Each wall is flat, endless, passes through zero and stands at right angles to its row. A trip goes straight from one point to another. List the walls that it crosses, first one first.
In the rows, 100 means zero.

Walls:
(1): 114	69
(2): 132	107
(3): 111	54
(4): 108	135
(5): 116	39
(6): 84	87
(7): 116	112
(8): 83	105
(9): 87	134
Trips:
195	96 to 111	91 -> 4
38	89 to 64	122 -> 4
65	119 to 80	137 -> 6, 7
95	64 to 124	80 -> 2, 7, 6
115	86 to 108	36 -> 6, 7, 2

Walls:
(1): 117	72	67	107	84	110	84	115	124
(2): 73	73	140	79	153	66	70	127	112
(3): 60	144	122	73	126	89	71	73	146
(4): 76	73	143	83	114	103	88	120	97
(5): 137	134	62	117	77	103	79	108	147
(6): 125	75	121	102	57	79	86	93	72
Trips:
82	140	85	100	123	111	67	39	140 to 114	107	128	83	84	110	82	61	98 -> 6, 4, 5
122	65	148	88	103	114	82	98	62 to 147	93	156	67	70	108	116	86	94 -> 2
51	112	75	66	94	129	124	88	117 to 132	125	116	56	143	68	90	66	106 -> 2
84	70	135	95	135	79	125	103	115 to 88	69	55	159	46	133	133	71	97 -> 3, 1, 2, 6, 4, 5
173	36	141	75	104	111	73	100	84 to 87	142	120	89	73	123	117	77	115 -> 2, 1, 3, 5, 4, 6
98	103	103	41	63	101	74	135	101 to 63	5	139	79	73	136	99	67	50 -> 5, 3, 1
93	116	150	102	96	117	91	85	154 to 95	109	112	32	116	143	141	78	70 -> 5, 2
137	112	69	84	136	120	65	123	127 to 76	112	132	100	81	90	117	127	91 -> 4, 1, 5, 6
61	114	114	95	78	109	144	102	72 to 130	133	96	83	79	134	154	66	118 -> 4, 5

Walls:
(1): 66	48	93	101	131	130	122	139	88	104	65	113	101	63	82	122	73	106	128	148
(2): 64	63	88	106	120	66	46	98	104	70	126	92	132	84	38	99	110	116	106	136
(3): 104	87	149	124	85	114	119	133	111	100	102	36	91	91	90	146	117	95	96	142
(4): 105	96	106	104	70	152	114	93	94	132	87	106	98	116	83	140	62	97	119	111
(5): 122	92	100	65	104	143	100	87	42	132	80	104	138	107	120	125	128	128	146	131
(6): 106	155	61	151	95	116	137	105	104	98	34	104	84	72	97	64	85	131	64	80
(7): 86	157	107	106	61	101	93	73	82	100	95	59	115	108	128	121	90	148	152	119
(8): 99	98	84	24	107	127	105	81	87	148	57	69	72	165	160	75	143	84	78	119
(9): 116	104	80	138	141	112	126	160	92	73	144	127	62	155	79	87	112	87	100	75
(10): 102	130	88	82	77	84	83	78	85	169	44	126	101	106	76	84	69	120	146	75
(11): 120	81	91	73	120	83	105	130	67	90	69	91	152	119	70	75	100	167	155	117
Trips:
96	117	109	115	144	141	85	109	87	110	109	84	143	144	88	84	86	127	95	78 to 156	118	68	35	52	107	136	55	98	66	101	93	89	103	112	132	95	68	144	68 -> 2, 6, 9, 11
81	132	130	145	101	95	81	60	73	159	38	122	70	97	98	160	109	149	96	146 to 115	101	154	64	102	144	51	81	59	83	85	154	171	115	122	71	66	103	91	86 -> 11, 3, 6, 1
61	79	96	38	99	63	86	136	120	51	52	110	73	36	109	111	120	109	99	130 to 71	130	155	83	119	115	147	156	79	137	161	116	170	169	110	164	118	106	93	133 -> 5, 7, 9, 4, 2

Walls:
(1): 87	124	118	111	84	89	142	107	78	96	73	95	92	173	32	81	69	61	100	60	127	121	125	117	71	123	128	46	113	151	74	58	103	73	111	101	151	92	139	167	86	102	92	141	119	122	57	63
(2): 67	90	142	105	84	95	92	44	42	91	141	73	86	102	90	143	115	150	68	98	70	42	135	79	83	48	72	83	19	121	83	137	72	77	128	95	114	38	130	87	79	123	98	118	138	129	105	100
(3): 91	112	103	117	48	142	126	126	126	79	122	110	136	81	72	75	91	176	90	109	95	87	124	65	83	96	118	136	94	137	110	144	98	120	112	105	130	158	88	92	77	89	166	67	106	155	110	117
(4): 159	124	96	96	85	111	55	108	108	131	115	144	92	142	74	99	68	117	84	98	115	107	127	134	135	170	149	124	158	119	124	126	73	125	127	96	77	87	95	108	94	74	120	63	119	135	43	115
(5): 125	66	71	62	144	143	103	116	94	75	93	117	82	134	87	75	79	95	73	117	87	64	129	94	93	112	110	104	128	112	111	72	106	101	120	93	84	86	91	108	77	83	107	120	69	79	81	121
(6): 86	64	137	118	117	88	104	61	68	105	95	139	156	114	62	109	98	108	135	90	69	119	108	155	116	77	91	67	92	97	134	91	146	103	54	111	59	148	132	98	123	113	150	145	58	104	88	76
Trips:
76	139	164	152	118	114	100	148	133	105	128	167	154	100	107	63	109	161	98	56	68	73	83	117	44	66	97	79	100	103	136	122	84	66	101	102	70	114	53	111	141	91	116	109	89	85	128	100 to 143	113	83	41	126	104	86	124	138	78	85	71	140	125	84	150	87	90	70	54	103	85	122	61	130	51	85	95	80	90	90	70	112	71	106	89	62	146	37	89	100	106	119	130	67	113	99	114 -> 2, 5
169	122	98	114	104	109	100	154	67	111	97	94	85	76	122	118	96	132	88	107	113	54	56	116	74	73	104	32	104	60	100	105	104	106	86	92	73	59	93	101	69	89	93	90	109	80	127	142 to 124	60	128	97	118	80	78	93	148	87	81	110	79	111	128	130	61	95	88	107	45	63	110	16	86	138	99	113	104	96	78	92	114	104	82	95	103	75	75	87	59	124	125	79	100	154	77	126 -> 4, 3
43	143	119	119	67	79	102	86	105	91	96	115	80	111	142	59	71	138	70	81	104	86	91	89	86	85	46	122	116	106	106	108	77	165	90	116	79	108	91	136	77	84	113	136	120	100	120	55 to 174	97	109	101	66	116	102	125	69	72	97	93	94	74	140	133	141	107	104	71	56	79	107	127	93	74	54	87	72	85	52	80	118	62	86	93	116	181	96	109	121	92	102	62	142	99	90	124 -> 1, 6
123	143	58	88	120	80	120	128	78	111	105	131	114	134	39	117	74	100	92	95	122	112	119	105	106	67	133	164	107	83	74	101	134	110	76	117	94	134	101	128	93	92	128	58	80	78	105	120 to 126	106	102	124	62	77	45	63	129	194	64	136	89	91	90	79	55	75	87	187	48	105	77	89	63	76	158	143	39	108	75	155	109	115	89	89	89	96	73	89	97	130	54	113	74	117	136	99 -> 1, 5, 6, 2
73	35	95	101	74	95	60	99	109	59	87	82	142	43	101	139	88	87	105	123	178	95	100	100	76	129	113	83	142	101	104	80	149	110	86	103	84	52	56	97	106	136	107	74	115	56	108	72 to 85	131	110	88	159	92	127	87	111	76	95	73	62	98	97	123	121	112	113	137	33	115	64	81	58	99	77	87	112	70	132	89	73	69	108	74	143	105	109	143	102	57	29	97	139	98	150	69 -> 2, 1

Walls:
(1): 79	101	72	66	104	99	123	117	73	118	119	77	75	70	58	111	123	41	112	134	174	117	77	80	133	106	70	125	87	82	133	110	122	100	116	80	44	101	104	90	83	54	143	89	114	77	80	93
(2): 103	72	41	147	83	90	72	95	106	110	76	106	106	107	90	95	53	115	125	143	119	47	85	114	119	115	118	109	94	105	119	66	86	68	162	82	115	133	104	59	101	47	65	46	104	85	71	124
(3): 46	62	92	123	110	102	133	90	100	134	131	81	91	136	137	95	107	123	84	102	115	151	98	124	75	109	129	127	65	87	85	105	132	68	51	95	73	110	86	82	110	116	78	77	128	137	86	124
(4): 94	89	55	70	73	120	97	115	119	67	94	78	108	110	78	146	111	68	113	83	94	99	96	83	130	58	90	110	100	93	98	103	125	56	107	96	93	123	112	114	104	79	60	98	130	137	118	90
(5): 96	52	148	99	95	129	120	88	82	104	64	120	109	85	70	121	62	108	110	85	102	109	106	107	124	84	72	58	128	95	106	67	123	69	93	116	109	156	138	139	119	155	132	119	122	106	96	99
(6): 128	62	110	78	100	82	76	138	101	114	72	116	74	92	64	80	104	47	125	68	79	119	79	132	76	127	80	98	84	126	106	98	101	92	99	84	116	100	88	92	112	86	130	115	57	87	78	128
(7): 75	83	89	114	75	120	111	89	132	123	129	86	91	114	72	93	95	77	127	63	129	123	107	74	123	107	115	136	118	183	110	92	98	113	69	80	99	147	124	85	104	72	77	119	76	142	82	133
(8): 111	110	98	72	96	99	98	81	91	76	82	82	89	111	61	130	105	134	129	127	66	118	135	101	105	64	92	71	107	117	84	111	122	90	120	135	142	115	119	77	134	72	101	68	114	117	107	94
(9): 74	109	99	132	69	95	86	73	100	98	119	82	142	86	106	98	85	116	119	113	74	138	94	61	102	98	122	92	120	104	62	67	101	98	67	61	122	117	161	119	108	101	119	112	97	32	126	97
(10): 108	81	83	72	136	85	133	76	137	79	105	68	118	83	135	92	96	67	122	124	83	70	125	108	90	84	126	146	104	84	73	94	98	92	107	61	88	118	59	117	128	106	78	133	64	94	84	127
(11): 112	76	80	79	70	107	112	118	125	108	126	123	132	72	92	117	129	158	104	91	135	90	111	91	152	99	52	111	100	131	101	69	77	110	132	93	100	64	93	129	54	108	108	126	111	125	49	132
Trips:
109	111	116	86	118	86	130	79	105	138	109	76	79	121	98	127	89	88	94	85	119	139	73	75	137	130	80	137	57	91	121	102	111	99	78	100	131	138	109	125	129	74	49	100	110	137	68	57 to 107	160	80	75	115	92	128	89	126	89	143	121	54	64	92	101	93	58	100	103	131	126	121	116	104	94	60	98	84	112	40	81	94	61	74	94	101	105	105	79	103	117	90	75	77	126	90	92 -> 10, 5, 6, 11
67	90	98	95	132	61	85	95	110	58	111	148	77	61	77	105	116	115	95	114	120	67	110	118	115	108	84	141	118	114	60	93	163	48	124	130	76	119	86	78	114	80	81	105	57	68	84	107 to 84	50	102	103	135	41	88	145	78	97	43	117	79	114	138	112	129	110	114	122	65	80	85	114	123	85	109	68	64	106	73	78	127	68	102	5	119	90	140	70	152	108	88	107	109	108	95	108 -> 3, 5, 11, 1, 9
